Each row of a before or after table is a point. The points were changed in one or more steps. Then noise was added and the rows were shuffled. The steps act on how far a point lies along the listed directions, d1 being the first. What was done? A step turns or swaps two directions, mirrors them in a line or flattens them onto one, adds a multiple of one to another, or multiplies one. Angles are multiples of 10 degrees, from the lower direction toward the higher: turns from -170 to 170, lines from 10 to 170 but not 90. Use the fewest steps. Two steps may share a direction if one is a turn and the other turns, adds or multiplies; they go together, in the order done. Otherwise the lowest direction goes first.

Directions:
(1): [29 44]
(2): [44 -29]
Before, 12 rows:
[-2 44]
[7 -48]
[18 11]
[-33 52]
[-2 -2]
[3 12]
[31 -46]
[23 1]
[10 -24]
[-39 -40]
[-3 4]
[-13 11]
After, 12 rows:
[-5 23]
[-18 -8]
[25 3]
[-10 6]
[-62 -14]
[-6 -4]
[0 -3]
[-41 16]
[45 -9]
[22 -54]
[54 11]
[7 20]
Steps: turn d1 and d2 by -70 degrees

Directions:
(1): [60 -6 -15]
(2): [8 -39 47]
Before:
[14 -19 19]
[-3 -4 14]
[5 -3 2]
[-17 -8 13]
[-7 -7 22]
[19 -17 9]
[18 3 -14]
[-20 17 -44]
After (8 x 3):
[-7 -24 31]
[8 -9 16]
[21 -15 7]
[-14 -18 24]
[-4 -3 6]
[18 -14 21]
[-3 24 -61]
[-24 10 -5]
Steps: multiply d1 by -1; multiply d2 by 1.3

Directions:
(1): [22 -1 -37 25 -25 -59]
(2): [1 60 46 17 3 -23]
(3): [28 -33 29 60 3 17]
Before, 9 rows:
[10 8 39 33 16 15]
[-15 -4 15 -21 9 33]
[-21 55 -21 -33 -12 -31]
[-2 -28 54 6 37 60]
[-21 39 29 -21 12 13]
[-10 43 -4 -37 9 18]
[-5 -37 -18 24 0 5]
[-3 0 -14 -19 3 -19]
[1 21 -1 -29 4 -26]
After, 9 rows:
[9 -8 -16 -5 -1 -25]
[-19 8 -3 -35 2 15]
[-9 -37 -10 17 6 18]
[-1 46 -22 -32 -5 -8]
[0 43 -30 1 -24 -54]
[-27 -2 40 -43 39 55]
[-20 46 10 -26 5 -8]
[13 15 -5 -13 -2 -38]
[-4 18 40 9 23 27]
Steps: turn d1 and d3 by 40 degrees

Directions:
(1): [-8 16 15 60 -19 -29 -18 -32 13]
(2): [41 3 25 29 26 36 -34 24 -7]
(3): [-22 -29 -13 25 -26 42 12 19 42]
(4): [-42 31 10 17 24 36 27 -12 -32]
(5): [-21 -5 52 -6 -36 -14 -1 41 -22]
Before (8 x 9):
[8 29 12 -8 24 5 -17 0 -21]
[15 -15 22 -3 5 17 -14 13 8]
[-6 -13 -2 31 -29 -41 -10 -22 17]
[23 -9 15 24 -43 -59 -47 -2 10]
[2 -25 -20 -30 -13 -10 4 8 16]
[-5 -7 33 31 -30 -42 -21 -12 -7]
[21 -4 -27 -37 28 15 -5 9 -11]
[29 4 -16 6 17 21 3 -14 -4]
After:
[-17 -25 22 4 -43 -30 -2 17 2]
[-30 -5 -2 -10 4 24 25 -11 8]
[-3 -24 -33 -9 -15 -2 7 -6 34]
[12 52 17 -21 41 -23 -20 -19 -47]
[-16 -11 39 -31 -22 -34 -1 21 -38]
[-35 2 19 -44 -40 -60 8 5 -38]
[16 20 -38 -6 33 -15 -11 -44 -10]
[3 21 -1 28 2 1 8 -31 -10]
Steps: turn d1 and d5 by 70 degrees; mirror d2 and d4 in the line at 50 degrees; multiply d3 by 2.5

Directions:
(1): [2 11 -38 27 28 -10 -17 30 55 10 7]
(2): [51 5 9 -11 33 3 28 29 -11 8 -42]
(3): [11 58 5 11 6 51 2 4 -12 -6 33]
(4): [40 -35 11 23 -10 7 -3 -5 -5 50 38]
(5): [-3 20 7 -60 30 -19 -20 -16 5 34 20]
Before, 11 rows:
[-37 -2 -10 -38 18 -32 -25 -5 33 19 -13]
[11 -20 22 -22 -24 -6 19 -17 -19 -19 -38]
[1 10 -16 -11 19 4 -20 16 37 25 28]
[2 9 -1 30 2 11 -6 0 -5 2 9]
[-41 47 -29 8 3 12 3 11 11 -57 -28]
[4 -38 13 -27 -6 -25 -2 -4 -15 30 14]
[31 -45 10 -2 6 -38 -9 10 36 40 -20]
[-49 16 -15 -49 -28 -7 -25 -45 -7 -4 37]
[-20 8 -6 15 -4 7 -12 0 -11 -16 7]
[-2 18 -6 -17 25 -5 -5 13 12 11 9]
[-20 9 -5 -6 -10 -9 -19 -19 10 1 29]
After (11 x 11):
[-9 -3 -6 26 -8 5 -11 1 -8 -2 15]
[37 -23 -10 60 -19 28 -6 0 4 38 46]
[16 -10 -26 13 8 -16 -2 18 48 -7 -30]
[-30 2 -9 -46 13 -34 -8 9 5 -7 -14]
[-19 8 -1 -14 -11 -8 -19 -20 6 6 30]
[-6 2 27 -50 -7 12 0 -21 -24 16 21]
[8 5 16 -28 13 2 0 0 -10 25 19]
[-7 10 7 23 -6 14 -2 -4 -19 -12 -1]
[1 -28 33 -48 -9 -36 6 -11 -9 -6 -54]
[-36 14 -41 -32 -10 -17 -44 -28 33 25 60]
[-8 -27 15 -42 5 -26 -23 -22 8 61 19]
Steps: turn d1 and d4 by 150 degrees; multiply d5 by 1.3

Directions:
(1): [-10 -27 -16 -11 -20 -39 -21 -14 -47 20 -32 20 7 21]
(2): [-1 -12 -4 60 29 -25 -29 12 -22 -4 15 -26 -12 -23]
(3): [-17 46 11 -12 8 -1 -21 -32 -25 -4 24 40 -12 -33]
(4): [24 21 -31 -9 -13 20 -22 12 -11 32 0 -21 51 -31]
(5): [-11 24 -34 -25 18 -37 31 34 -15 3 37 -8 -2 18]
Before:
[-1 17 0 1 22 -7 8 21 -2 -11 27 -7 -12 -7]
[-7 1 -10 -16 -13 2 -5 -5 -17 13 -11 4 20 -2]
[8 6 -7 8 4 11 -8 13 4 14 1 -19 25 -19]
[-10 8 -12 -6 10 -21 -1 1 -16 7 13 11 0 9]
[11 0 -10 -2 9 8 24 29 30 -1 19 -18 1 18]
[7 19 7 -2 11 18 -7 -1 7 5 16 -5 5 -23]
[5 -4 -5 11 9 0 15 29 18 -5 12 -24 -1 5]
[4 -8 3 0 -8 0 10 4 12 -1 -11 -9 7 11]
[9 -3 -5 -1 -10 8 -6 -9 -1 9 -15 10 8 -11]
After:
[-4 -12 -11 -7 -3 -24 12 0 -11 2 -10 16 -9 16]
[23 24 9 18 20 40 -1 24 31 -9 26 -31 8 -36]
[7 46 14 5 16 40 5 9 33 -13 39 -7 -1 -41]
[18 55 12 -5 19 61 12 9 54 -10 49 -4 4 -36]
[-18 -21 -21 -23 -16 -36 1 -1 -41 16 -23 11 11 28]
[-9 28 -1 -1 25 -3 19 20 12 -7 33 -8 -5 -10]
[3 -18 -22 3 -9 -17 -23 -3 -27 26 -20 1 24 9]
[11 18 12 10 30 26 28 28 45 -15 39 -33 -9 -11]
[-5 15 9 -10 -6 2 5 -12 4 -3 2 12 1 -2]
Steps: multiply d1 by 3; mirror d2 and d3 in the line at 10 degrees; swap d4 and d5

Directions:
(1): [21 5 50 57 -30 12 7 -8 -34 8 -5 -3 9 28 -14 -1 -5 25]
(2): [-7 -1 30 -7 -16 -5 -1 1 -32 -33 33 -6 29 -31 37 36 13 -34]
(3): [19 -19 12 19 18 -34 35 52 17 1 15 33 -13 9 -25 28 11 -21]
(4): [21 -14 -11 -24 -27 46 22 -2 -19 -49 1 17 -43 2 -22 -10 13 -7]
(5): [1 16 6 2 23 0 -7 42 -32 11 35 -15 -17 -37 -3 -45 26 29]
(6): [23 2 -24 16 25 1 -20 -2 -16 -2 -5 -60 -18 31 -5 29 38 -23]
Before:
[3 -7 2 -24 -6 21 -14 3 -23 -16 14 0 -13 -29 5 -29 2 -1]
[5 -6 -18 -39 -9 18 7 -12 0 -20 0 -1 -12 -8 -5 8 8 -12]
[17 -2 43 -1 -53 23 40 -8 -10 -24 -6 48 21 -2 -5 10 -26 -7]
[7 -14 1 -15 -10 3 17 4 -6 -31 3 14 -2 -2 -13 20 10 -33]
[-7 8 7 -28 3 5 18 30 15 -2 9 35 -25 -13 -16 -56 -17 30]
[-21 7 3 -7 -5 1 -6 -12 0 11 -2 11 40 -9 34 -4 -20 -3]
[7 -4 27 32 12 -15 18 18 18 36 -3 49 7 -13 2 -22 -18 25]
[23 -12 16 27 -14 2 39 23 16 -8 -8 24 -32 30 -43 8 -4 1]
[0 -7 -3 -31 -8 -4 23 24 -2 -19 22 31 -8 -22 -20 -9 4 -4]
[20 4 33 31 -9 9 17 39 -43 -9 30 10 -25 3 -16 -23 22 23]
[36 -7 39 27 -17 20 24 41 -32 -2 8 28 -24 7 -33 -15 6 18]
[6 -23 3 20 14 -17 0 11 5 -8 -8 4 4 3 -13 25 -3 -11]
After:
[39 23 17 58 29 -14 7 35 -6 58 -14 -24 -7 36 -41 -18 11 32]
[-11 12 -21 -35 17 -1 -11 3 5 17 11 -13 -1 -32 5 -24 5 18]
[-4 -21 4 13 13 -24 4 17 13 -2 -6 19 8 -9 -11 13 -13 -3]
[36 -7 36 40 -20 15 36 39 -36 -20 19 28 -39 27 -37 -12 20 17]
[44 -18 7 38 13 2 9 1 -9 -12 -6 -8 -15 31 2 54 32 -41]
[4 2 -39 -31 26 -5 -1 24 4 1 12 -13 -24 -6 -26 -16 23 -1]
[-9 6 -13 -8 27 -19 1 27 17 26 0 10 -4 -13 -23 -33 -1 15]
[10 -3 -15 -18 2 27 -19 -1 -12 -1 -3 -7 -29 -10 -11 -41 1 12]
[14 -1 45 39 10 -34 23 54 -20 -4 39 -10 -2 -7 -7 32 25 -18]
[18 5 -11 -25 18 12 -11 16 -29 -42 22 -49 -32 9 6 16 44 -36]
[-1 4 -29 3 7 14 -10 -23 14 21 -33 -9 8 35 3 -8 -13 3]
[50 -8 50 49 -6 6 27 60 -46 -4 21 12 -23 15 -35 8 25 3]
Steps: multiply d1 by 1.6; turn d1 and d3 by 20 degrees; multiply d2 by 1.6; turn d2 and d6 by -160 degrees; swap d4 and d5

Directions:
(1): [-4 27 30 0 12 -6 -4 2 -22 51 33 -24 -49 -19 31 44 19 19 13 -35 19 -1 -1 -2]
(2): [38 39 -34 -12 -8 3 -33 -35 -18 14 15 15 -5 -23 -29 4 -24 2 -4 19 3 -54 -42 7]
(3): [3 4 18 -29 -24 -18 42 2 -9 -56 60 27 -25 27 -19 0 16 3 9 -14 0 -15 -5 31]
Before:
[3 -19 -7 -8 -7 8 17 5 15 -24 -11 1 8 8 -11 -17 -7 -14 -6 7 -3 14 10 -7]
[-12 3 41 -14 3 -6 22 23 2 -15 38 -11 -41 10 14 22 26 18 10 -27 15 9 22 5]
[4 -5 -18 3 1 2 -3 -2 2 -6 -23 1 18 -2 -7 -18 -11 -8 -15 18 -2 -3 -7 -5]
[9 1 -4 -25 -8 -8 1 -3 -11 -13 29 19 -11 9 -28 -2 1 1 14 -6 15 -26 -5 10]
[11 48 10 -5 -3 5 -5 -23 -32 17 29 0 -31 -18 0 23 7 5 11 -16 14 -35 -26 18]
[-8 12 29 -12 -6 -13 26 3 -28 -2 60 5 -31 15 20 25 8 4 12 -17 11 -12 6 14]
[-6 -5 -6 8 1 2 -2 1 18 -2 -17 2 10 4 10 -5 8 -2 -10 15 -2 1 7 -19]
[-6 6 35 -11 -12 -6 37 7 -16 -21 44 2 -34 12 5 30 20 0 13 -23 5 -2 4 19]
[6 -14 -6 -2 9 -1 -8 -6 2 -17 -6 13 11 9 -11 -7 -5 -6 -3 14 -11 6 -10 12]
[10 24 25 -16 -1 -6 12 -3 -28 0 56 19 -47 -10 4 27 20 14 15 -30 12 -28 -7 23]
After:
[-20 -16 44 -6 2 -7 39 26 -7 -26 34 14 -29 15 18 12 35 7 15 -35 4 16 26 18]
[-3 9 34 -12 -12 -6 35 5 -18 -18 45 3 -36 10 3 32 20 1 13 -22 6 -6 0 20]
[6 -4 -19 4 1 2 -5 -4 1 -4 -21 2 16 -3 -8 -17 -11 -8 -14 19 -1 -6 -9 -4]
[-16 1 34 -9 -5 -13 34 10 -22 -9 53 3 -26 21 25 21 12 2 12 -19 9 1 15 12]
[23 7 -19 -14 -9 8 -1 -14 0 -6 4 5 -5 -9 -20 -6 -17 -9 -6 11 2 -15 -13 -3]
[3 22 33 -19 2 -6 10 10 -7 -2 49 -9 -50 -1 8 30 19 21 10 -25 19 -12 6 7]
[6 10 -12 3 -1 2 -12 -10 10 8 -9 5 3 -6 4 1 3 -1 -10 16 2 -16 -6 -17]
[10 -10 -8 -4 9 -1 -11 -10 -1 -15 -4 14 10 6 -12 -5 -6 -5 -2 15 -10 1 -15 12]
[-36 -12 39 10 2 4 39 21 1 -24 -5 -9 -2 21 23 -2 28 -6 10 -23 2 34 26 11]
[-8 -22 6 -19 -5 -9 18 13 1 -28 16 15 0 24 -19 -11 9 -3 13 -9 11 0 15 8]
Steps: mirror d1 and d2 in the line at 160 degrees

Directions:
(1): [16 10 -6 -6 12 60 -20 0 45 -9 -18 15 2 -22 35 15 -27 -29 -11 1 15 0 -8 15 -6 24 -33 -34 9 37 1 5]
(2): [4 -1 26 -44 35 -29 6 -21 12 23 28 58 -29 -11 6 -4 15 -11 -20 -23 25 14 1 -9 15 8 0 12 1 2 -32 31]
(3): [12 29 -2 1 -10 -21 6 24 14 13 13 30 -7 -10 -21 -25 -7 -16 19 58 -15 -39 -23 8 -47 27 2 11 -32 9 -2 14]
(4): [23 18 -1 -7 21 9 17 17 16 -5 -52 -20 6 -10 12 -29 45 13 29 -18 7 -33 45 11 8 1 11 -1 -17 -4 -42 13]
Before:
[4 18 -10 20 -16 10 -5 13 7 -9 -11 -11 8 -1 -2 -6 -5 -2 13 22 -15 -17 -5 11 -16 2 -5 -7 -11 7 10 -9]
[-10 -11 -12 11 -9 7 -10 -13 -5 -6 14 -4 5 -2 2 16 -23 -4 -4 8 -2 16 -17 -5 -3 -7 0 -8 11 -1 24 -9]
[11 10 -8 13 -1 17 -1 12 6 -11 -8 -1 3 -1 10 -5 10 -1 10 17 1 -19 3 5 -14 11 -1 -4 -10 8 5 -1]
[9 8 -1 -3 6 2 3 7 6 -4 -25 -11 1 -4 8 -7 12 5 14 -10 0 -11 22 5 3 -3 2 -5 -7 -3 -11 -5]
[6 11 1 3 3 10 -7 7 16 -2 -9 8 -4 -3 6 0 -8 -10 -6 12 6 -6 3 9 -8 12 -5 -11 -3 2 -8 2]
[2 8 -3 6 -4 -14 4 6 3 7 24 19 -5 1 -18 -3 -12 -11 -3 31 -13 -9 -24 3 -17 12 3 2 -4 2 1 6]
[-7 -8 -3 -6 3 5 -5 -4 -6 1 4 2 2 2 0 12 -3 0 -6 -5 4 20 -6 -4 10 -8 -4 -12 7 1 -2 -8]
[-11 3 13 -3 -4 -18 5 -2 5 10 13 21 -6 -2 -2 -4 -11 -7 -7 19 2 -7 -24 0 -17 10 0 12 -6 -1 6 8]
[1 -11 2 -2 3 17 -7 -6 9 1 2 9 3 3 15 5 -7 -5 -10 -11 11 7 -6 1 10 5 -9 -1 11 10 0 -3]
[6 1 2 -14 9 6 -14 -7 20 6 11 28 -14 -9 13 13 -20 -12 -9 3 12 4 -15 -3 -14 14 -18 -19 1 10 1 14]
[-6 -13 -1 -2 3 6 0 -17 -10 -12 -9 -18 6 2 4 1 11 14 0 -35 7 10 23 -6 25 -12 4 -2 12 -11 -11 -5]
After, 11 rows:
[-9 -13 0 -9 8 4 -3 -10 -10 1 3 -1 1 4 4 14 4 5 -9 -19 9 27 2 -7 21 -14 -1 -11 12 -3 -7 -9]
[-3 16 15 -9 0 -28 12 7 13 15 11 33 -10 -7 -7 -19 -2 -10 3 31 0 -24 -22 3 -28 18 4 18 -20 0 -6 18]
[-1 19 -7 21 -25 -9 -5 13 0 -2 12 3 2 2 -16 -7 -15 -6 10 41 -22 -18 -23 7 -30 5 -3 2 -16 4 20 -7]
[9 22 1 -1 -1 -32 12 15 9 16 28 37 -12 -4 -28 -20 -4 -16 8 50 -16 -29 -26 6 -33 23 8 12 -21 2 -11 18]
[3 11 0 7 -4 5 -9 8 13 1 2 13 -5 -1 0 2 -18 -13 -7 25 1 -6 -9 8 -16 14 -6 -9 -5 3 1 0]
[5 5 -8 7 -4 17 -6 7 6 -10 -24 -19 7 -2 10 3 -4 1 10 -4 -5 -5 13 7 -1 -2 -5 -14 -1 3 5 -15]
[5 3 4 -16 8 -5 -12 -6 19 11 18 35 -17 -9 7 10 -20 -13 -8 9 10 1 -19 -4 -19 16 -15 -14 -3 8 0 18]
[-10 -26 -4 1 6 27 -5 -26 -13 -22 -21 -38 13 5 18 15 10 20 -8 -60 13 27 34 -7 45 -23 -1 -13 28 -11 -6 -15]
[7 11 -9 18 -12 10 -4 14 2 -8 8 6 2 1 0 -3 -4 -6 8 35 -6 -19 -13 4 -27 15 -3 -1 -12 10 18 -3]
[-14 -16 -3 0 0 -16 -3 -21 -15 2 24 5 -2 2 -3 12 -9 3 -8 -6 3 23 -11 -13 9 -14 10 4 11 -12 14 -3]
[-4 -18 4 -3 4 15 -8 -12 3 1 6 7 3 6 16 10 -7 -2 -15 -20 13 16 -5 -2 18 -1 -8 0 17 6 2 -5]
Steps: turn d2 and d4 by 40 degrees; turn d1 and d4 by -40 degrees; multiply d3 by 2
